Each row of a before or after table is a point. One or more steps were done to the points. Then noise was added and the rows were shuffled. The steps act on how far a point lies along the listed directions, d1 being the first. What was done? A step turns or swaps two directions, mirrors them in a line or flattens them onto one, adds a multiple of one to another, or multiplies one. Angles are multiples of 10 degrees, from the lower direction toward the higher: turns from -170 to 170, lines from 10 to 170 but not 90. Use the fewest steps. Two steps may share a direction if one is a turn and the other turns, adds or multiplies; they go together, in the order done. Otherwise the lowest direction goes first.

Directions:
(1): [-35  33  40]
(2): [  3 -47  41]
(3): [52 25 24]
Before:
[[-13  -9  59]
 [-36  37 -27]
 [-40   6   7]
 [ 38  23  73]
 [ 18  18 -19]
 [  6  13 -13]
 [  1 -57 -22]
 [ 15  32  80]
 [-51   2  30]
 [  2 -43 -30]
 [ 72  50 -11]]
After:
[[-52  -3  30]
 [  9  16 -22]
 [  4 -62 -12]
 [ 21  42  76]
 [ -7  -3  63]
 [  2 -44 -20]
 [ 42  32  68]
 [ 63  51 -21]
 [-40   5   7]
 [-45  25 -26]
 [  5  11 -14]]
Steps: turn d2 and d3 by 10 degrees

Directions:
(1): [  3  12  45 -59 -40 -22 -50 -15]
(2): [ 29 -49 -19 -49  28  48  -2 -36]
(3): [  6  54  20  -2  44  54 -35  32]
(4): [ 58  27  -5  39 -49  31  -2 -38]
(5): [-47  23 -16  18  26  -8 -30 -74]
Before:
[[-57  19   6   6  14 -39 -15  -8]
 [-43  20 -27  68 -11 -25 -12 -85]
 [  0   7   2 -17  -3  26 -24 -52]
 [ -1 -11 -25   1  41  53  16 -26]
 [-57   3  15 -56  33 -13 -17  42]
 [-26  40   2  69 -49 -46  -3 -17]
 [ 24 -47 -36   1  27  11  58  11]
 [-10 -51 -32  24  26  -9  51 -39]
 [-18 -28  22 -63  34  -6  -3 -11]
 [ -6  -7 -50  -4  24 -18   2 -35]
 [ 19 -35 -19   7   2  24  23 -34]
 [-45  10  17  -3  10 -29 -10 -16]
 [ 16  16 -17  -5  10  35 -26 -77]]
After (13 x 8):
[[-23 -17 -19 -18  26 -14  -3 -73]
 [ 40 -14  10 -28 -20  30   2   8]
 [ 63  -5  20 -44 -29  36 -13  -8]
 [-48  -7  -2 -35  48  -3  11  65]
 [ -9  -4  34 -19 -10 -29   5  37]
 [-16 -34  13 -35 -18 -35 -12 -68]
 [ 11 -29  -2 -17 -10  10  -3 -52]
 [  3  30  29  40 -78 -46  -3  16]
 [ 14 -12 -14 -51 -11 -27 -24 -15]
 [ -3 -42   8 -42  37   8  33  22]
 [ -1  -6  11 -50   6  34 -23 -39]
 [ 26   3  50 -31 -92 -43 -31  -1]
 [-17  -1  33 -22 -18 -37  -4  49]]
Steps: turn d1 and d5 by -120 degrees

Directions:
(1): [-29   5  34 -87  -2 -15  -3  20 -44 -18  55  15]
(2): [ 39 -40  14 -34  11 -78  21   5  -3  42 -41 -32]
(3): [-24  12  74  38   7 -21  65  22  33   2   7  40]
(4): [ -4  60  -4  -6  42  24   8  11  -1  89  26 -29]
Before:
[[-13   3   5   1  -9  18  -9  -2  -3 -32  24  10]
 [ -4 -10  14   7  -7 -19  12   4  10  -3 -13   9]
 [  5 -13 -13   5  -7 -11  -3  -8   1  -6  -9   4]
 [  2   8 -11  -9   8   1  -9  -3  -1  18   5  -8]
 [  5  21  11 -11  14   3  10   6  -4  33  12  -5]
 [ -1  -7  -7   3  -3   1 -12   1  -8 -16   1   4]
 [ -1  -4 -15  -5   2  10 -12  -2 -12  -6  -2  -4]
 [-10  12  14  -9   7   4   0  10  -6   5  15   3]
 [ 12  -3 -16  -6  -5  -6 -13  -3  -2   8  -7 -13]
 [  5 -11  -2  25  -9  10   5  -9  12  -5 -22  -2]
 [ -7  11  23   5   9  -5  18  15   7  26   5   2]]
After, 11 rows:
[[ 13  -5 -27 -24  -7  -4 -26  -5 -14   5  -2 -19]
 [  6 -35 -16 -12 -22 -13 -23 -13  -6 -45 -12   7]
 [  2  21 -18   4  17  16 -14   3  -8  29   9 -15]
 [ 10 -65  20   7 -46 -32   4  -9   3 -94 -28  37]
 [ -1 -28  13  24 -20 -10   1  -2  11 -50 -18  21]
 [  1  27 -16 -13  21   5  -3   0  -7  51  14 -16]
 [-11 -39  47  19 -26 -33  29  12  16 -53 -14  39]
 [ -4  27  -8  29   9  33  -5  -4  12  12  16  -7]
 [  4  -1 -31  -9   4  17 -23  -6 -17   2  -3 -14]
 [-12  27  27   7  19 -10  29  15  14  48   5   1]
 [-14  39  15 -23  23  20  12  11 -10  56  26 -16]]
Steps: turn d1 and d4 by -160 degrees; multiply d4 by 3; multiply d3 by 2

Directions:
(1): [ -9   5  33  35   2  77 -15  26  29 -26  31  53 -18  18  -1  35  35 -25
 -89  -9]
(2): [-78 -44  61  33  19 -25 -11 -70  36  -5 -23 -34  -8 -43 -37  17  -3  15
 -19   3]
(3): [  2  12  -8  24 -73  41 -30 -42 -36  21 -20 -40 -21   6 -10 -43  -6 -30
 -12 -92]
(4): [ 29   9   6  73 -29 -10  13   1  69 -14  28  39  55  -9 -14 -26 -81   9
  22 -20]
Before:
[[ -8 -16  17 -10  43 -19  -7   5   3 -12  -4  -1   4   4  -9  50  31  -4
   -5  31]
 [ 12   2  19  22  27  41  -3  36  46 -28  47  62  10  13   0  13   5  -1
  -48  22]
 [ 17  24 -18  -5   1  70  -7  47 -16  -3  -6  34 -24  41  19  21  42 -23
  -61 -38]
 [-57 -24   5 -23   9  31 -22 -52 -35  22 -45 -50 -33   1 -10 -19  42 -23
  -28 -29]
 [-19   8  24  -5   2  11 -12 -10   1  -7  -4   2 -16   7  -1   9  29  10
  -15   4]
 [-10  22 -10   2 -38  60 -24 -13 -37  14 -11 -30 -29  29 -12 -12  33 -16
  -58 -85]
 [ 35   7 -38 -26 -13  22 -10  21 -26   4  11  -2  -4  35  23 -25  27   0
  -13 -15]
 [-18 -25  -5   3 -10  13  -8 -14 -16  -2  -7  -5 -39  -5  -8   4  13 -22
  -24 -18]
 [ 21  -8  23   5  43   7  17  44  51 -28  27  49  15  -1  14  35  12  22
  -39  54]
 [ 10  -2 -15  29 -26 -14  -1 -21  -4  25 -20  -5  23  -6 -19 -13 -31   2
   32 -14]
 [-17 -12   2 -50  26 -11 -11 -14 -64  23 -35 -51 -49   6  16   5  48   0
   -3   7]]
After:
[[-17  21  -3  -5 -24  76 -27  -2 -39   8  -5 -21 -42  34  -9   5  56 -22
  -83 -74]
 [ 27 -10  14   0  44 -18  24  42  51 -24  23  42  25  -6  14  29  -4  30
  -14  62]
 [ 33  10 -39 -26 -30  38 -21   9 -44  11   3 -16 -17  38  23 -34  36 -11
  -25 -40]
 [-71 -29   9 -49  42  34 -20 -36 -44  17 -45 -44 -50   7  -1   7  79 -20
  -46   4]
 [ 12  24 -19 -13  -1  78 -11  43 -28   2 -11  26 -33  43  21  23  56 -28
  -68 -41]
 [ 15   2 -11  46 -36  -7  -1 -22   8  21 -14   4  30  -5 -22 -16 -42  -2
   27 -24]
 [-11 -19  12 -27  56 -33  -3   6  -6  -9  -9  -8  -1   2  -4  54  38   1
    6  46]
 [-31 -14   0 -81  37  -2 -19 -13 -94  29 -48 -68 -74  11  23  18  87  -5
  -19  13]
 [ 18   0  16  23  31  22   5  37  57 -27  49  65  24   9  -1   7 -11   8
  -29  31]
 [-24 -28  -2  -8   5  12  -6  -7 -17  -6  -5   0 -44  -3  -3  17  27 -20
  -31  -1]
 [-20   5  25 -16  15   7  -8  -5  -1  -6  -4   3 -19   9   1  18  37  14
  -14  20]]
Steps: turn d1 and d3 by -20 degrees; add -0.7 times d2 to d3; multiply d4 by 1.6

Directions:
(1): [ 23 -22 -57 -62 -48  30  37  19 -12 -24  39  15 -53  28  28 -21 -13  17
 -47   3  12  37 -30 -31 -15   6 -22  53 -30  -8 -18 -14]
(2): [ 32 -16 -52   1  -1 -56  15 -41  31  46   0  16 -27  -1 -64  19 -41  -2
 -25  -9  18  21 -44  31   8  39  12 -39  -4 -39  38  41]
(3): [-27  33  -1 -39 -13  20 -10 -25  30  17 -38 -21  -9  54  41 -43  20   6
 -55  -4 -14 -34   6  85  14  19  -7   6  17  36   4  54]
(4): [ -4 -30  15  -6 -11   6 -30  -5   3  61 -33 -39 -21  31   6  11  35  -6
  36 -95  11  -8 -36 -14  11 -21 -21  27  -5 -64 -47  -1]
Before, 13 rows:
[[-12  17  17  22  19 -32 -20 -16  11  18 -22   3  21 -13 -21  16   4  -3
    6  -7  -4 -22   5  32   2  14  14 -38  18   6   6   8]
 [ 13  10  -1  21   0 -26   9 -11  11 -11  15  19  15 -21 -31   6 -22  -5
    0  27   2  -6  -5   3   3  12  10 -36   0  15  19  -4]
 [ -2 -19   1 -14 -17  18  14  36 -16 -20  25   1 -16 -10  14  -1  11   7
    8   8   3  21   8 -37 -26 -14 -16  21  -3  11 -17 -30]
 [-11 -13  -5 -14 -16  34  10  27 -17 -22  18   1 -16  -2  13 -13   0   6
    0 -19  10  17 -10 -41 -17  -4 -10  18 -19  -3 -16 -12]
 [  8   1  32  48  28 -10  12  30 -22 -20  18  27  27 -48  -8  29  -8  -2
   49  37  10   5  26 -59 -16 -38  17  -9  -1   6   4 -44]
 [ 16 -12  33  61  41 -21   4  13 -16 -41  23  26  34 -65 -55  42 -17 -12
   50  41   3   8  20 -33  -9  -7  24 -32   7  12  26 -34]
 [-14   3  27   9   1  26   7  23 -21 -14  10   2  10 -10  29   5  23   0
   24   9  -2   3  12 -32 -12 -33  -6  32  12   2 -25 -22]
 [ -3   9  15  17  17  -6   1  -1  -3 -26  24  13  15 -30  -9  14 -16 -11
   29  30  -1   8  22 -19  -4   0  14 -17   4  13  13 -24]
 [-14  -5  21 -11 -14  38   0  29 -28 -14  11  -6  -2  -9  25  -6  37  -7
   16 -14   0  -5  10 -45   4 -31 -16  25  -5  -5 -41 -28]
 [ 17 -13  -3   5  -6  10  19   5 -23  -5  24  10  -5 -18  -7  20 -11   6
   17  15   5  23   1 -52 -10 -10  -5  -4 -15 -18  -8 -35]
 [  1  -5 -12 -13 -10   7   7   5  -9  -5  18   3 -17  -1   6   0   0  11
  -12  16  -4  12  -2  -3  -3  -6   2   0  -9   6  10  -5]
 [-14  30  13  24  20  -6  -6   0   6 -19   9  18  34 -23   6   6  -2   1
    2  31 -16 -10  42  19   3   4  18 -31  17  48  34   1]
 [  4   1  -6 -11  -9  10  16  11 -13 -16  19   5  -3  -1  25  -5   6  -1
  -19  14  -1  18  -7 -15 -12 -12   0  22 -15   7  -5 -16]]
After (13 x 32):
[[  4 -28   1  -7 -15  11  10  34 -16  -8  24  -2 -19 -14   2   9  10   4
   22  -8   7  24  -2 -48 -25 -17 -16  19  -5  -8 -22 -34]
 [ 25 -25  -1  16  -3   4  19  11 -30  -3  31  12  -5 -30 -19  34 -14   4
   35   7  11  32  -5 -76 -12 -16  -4  -5 -20 -34 -13 -49]
 [  2  -9 -12 -15 -13   9   4   6  -9   1  15   0 -21   2   7   2   3  10
   -8   5  -3  12  -7  -6  -2  -7  -1   4  -9  -1   5  -6]
 [ -5  27  -8   6   7   1   9   2   4 -32  23  27  20 -16  13  -2 -11   7
  -19  44 -13   1  37  16  -2  11  14 -19   9  53  37   0]
 [  8   0   2  13  12  -5  12   6 -11 -37  40  22   7 -38 -14  19 -25  -9
   29  36   3  22  16 -39 -10  -1  12 -12  -3   7  13 -35]
 [  6  -5  -7 -11 -10   7  12   9 -13  -5  14   0  -8   2  22  -1   9  -3
  -13  -1   3  19 -15 -19 -11 -14  -3  25 -17  -7 -10 -17]
 [ 18   5  -9  14  -7 -18  17  -2   4 -23  28  24  10 -23 -25   3 -24  -3
   -4  33   3   2  -6 -11  -3   9   7 -25  -7  16  15 -14]
 [ 26 -15  17  55  27 -19  27  40 -35 -33  43  43  22 -68 -27  44 -25  -2
   58  48  18  28  18 -95 -26 -40  20  -9 -13  -8   7 -65]
 [-11  26  12  16  17 -27 -11 -12   9   0 -14  11  23 -14 -15   8  -2   0
   -9  15  -7 -21  13  36  -2  19  16 -39  19  24  13   8]
 [ 35 -27  14  62  37 -22  25  30 -33 -65  55  46  28 -87 -67  52 -37  -9
   55  60  10  35  16 -77 -21 -10  25 -25  -8   4  28 -62]
 [ -9 -10  21   1  -7  24  -4  23 -25  -2   8  -6   0 -17   7   6  33 -11
   27 -20   3  -3   5 -46   6 -30 -12  12  -4 -16 -36 -26]
 [ -9 -20  -1  -5 -12  26   3  24 -16  -8  13  -4 -15  -5   3  -5   3   3
   14 -35  12  17 -17 -48 -16  -7 -11  14 -18 -19 -20 -13]
 [ -7  -2  22  15   3  16   9  18 -20  -8  13   6   9 -17  13  12  15  -2
   29   8   1   9   5 -38 -12 -31  -3  25  11  -9 -21 -22]]
Steps: turn d1 and d4 by 30 degrees; multiply d2 by 0.7; multiply d3 by 1.6
